Every row gives one point. Each copy is the shape, with its points in the same order, turned, moved and blurred by noise. Is it also mirrored, or only turned?

Shape (6 x 3):
[[   9   23   24]
 [  -7    2 -115]
 [ -17   17   13]
 [   4   58   -6]
 [  -3  -17    6]
 [  28  -42    9]]
Copy 1 (6 x 3):
[[ 24 -13  34]
 [ 25  84 -65]
 [  0   5  33]
 [ 44  29  42]
 [ -7 -14  -7]
 [ 12 -36 -28]]
Copy 1 is: only turned
Copy 2 (6 x 3):
[[ -25  -20    3]
 [  23   43 -103]
 [ -36   10    3]
 [ -34  -35  -29]
 [  -7   18   18]
 [  31   23   36]]
Copy 2 is: mirrored
Copy 3 (6 x 3):
[[ -13   -1   29]
 [ -36   53 -102]
 [   2    9   11]
 [ -41   49   12]
 [  10  -18  -10]
 [ -17  -40  -19]]
Copy 3 is: mirrored

Shape (8 x 4):
[[ 60 -26 -13 -33]
 [-35  24  42  62]
 [ 15  33 -25  17]
 [-18  18  47   1]
 [-20  27 -25 -38]
 [-37 -28  57  -7]
 [-16 -33 -48   8]
 [-58 -15 -46  35]]
Copy 1 (8 x 4):
[[-32 -62 -21  -2]
 [ 30  33  50  64]
 [ 22  -5 -30  42]
 [-14  28  31  27]
 [  0  27 -43  -3]
 [-12  29  64  -9]
 [ 55 -25  -7 -12]
 [ 89  14   2   1]]
Copy 1 is: mirrored
Copy 2 (8 x 4):
[[ -4  -1 -75 -12]
 [ 15 -28  64  40]
 [ 23  32 -13  35]
 [-29 -11  32  15]
 [-13  61   3 -10]
 [-30 -40  39 -36]
 [ 49  30  -7 -36]
 [ 61  35  40 -25]]
Copy 2 is: mirrored
Copy 3 (8 x 4):
[[ 73   4 -35  -7]
 [-58  39  41   5]
 [ -2  42 -35   8]
 [-26 -11  24  -6]
 [ -7 -13 -51  37]
 [  0 -31  53  17]
 [ 36  37  -1  64]
 [ -3  44  15  83]]
Copy 3 is: only turned

Shape (14 x 8):
[[ 26 -36  78  26  17  10 -53  37]
 [ 39 -59  -2  11 -55 -45 -13 -31]
 [-12  -9  -4 -25  21 -39  42 -24]
 [ -2  37 -24 -75   4  56 -14  32]
 [  8 -48   7   4  13 -10  62  28]
 [ -7  14   0 -42  26  -7  28 -53]
 [ 38  -5 -45  25  40  34  51 -72]
 [-28 -15  25 -35 -48  15 -57   0]
 [-66 -20   0 -42  10 -62 -29 -48]
 [-11  22  12  -8   6 -27 -25 -15]
 [ 37 -20   9   1   9 -29 -16  12]
 [ 37  60  -1   8 -19 -33  -6   3]
 [-58   5  55 -10  30  -5  40  34]
 [ 38 -53 -42  22 -16  33  31  41]]
Copy 1 (14 x 8):
[[-15  38  13 -66  74 -13  72  22]
 [ 42  42 -29  10  40 -82  -8  16]
 [ 35  -7 -25 -22 -53 -33  17  16]
 [-39 -65 -71 -11   8  24  32 -36]
 [ 10   4 -48 -14 -20 -26  55  75]
 [ 28  -2 -33 -11 -56 -12  27 -33]
 [-11  56 -47  57 -64 -33  64 -19]
 [ 25 -26  -4 -11  68   4  -1 -21]
 [ 47 -38  45 -13 -25 -46  -5 -21]
 [ -6   6   0 -33  -7 -16  -3 -15]
 [-17  21 -27 -36  16 -57  30  14]
 [-36  35 -46 -38 -10 -19 -37 -12]
 [ 18 -21   2 -51 -34  44  41  48]
 [-34  10 -68  41  22 -43  50  63]]
Copy 1 is: only turned
Copy 2 (14 x 8):
[[-68 -46  57  58 -29 -45  23   7]
 [ 16  -4  16  53 -81  47  10  -5]
 [ -8  -7 -62 -18 -34   2 -14   8]
 [  6  35  51 -69 -11 -59 -27  17]
 [-10 -73 -11 -26 -58  14   1  19]
 [-22  29 -53 -34 -29 -13  -6  -1]
 [-38  14 -26 -64  -6  58  50 -27]
 [  4  36  32  32 -50 -34   5  57]
 [ -8  45 -56  44 -25   1 -51  62]
 [ -7  15 -21  28  -2 -27  -3   8]
 [-17 -24  16  27 -31  -1 -10 -20]
 [ 33   5 -12  21  -2 -40  24 -46]
 [-15 -54 -42 -10 -13 -61  -5  60]
 [ 19 -53  64 -38 -41  46  22   1]]
Copy 2 is: only turned
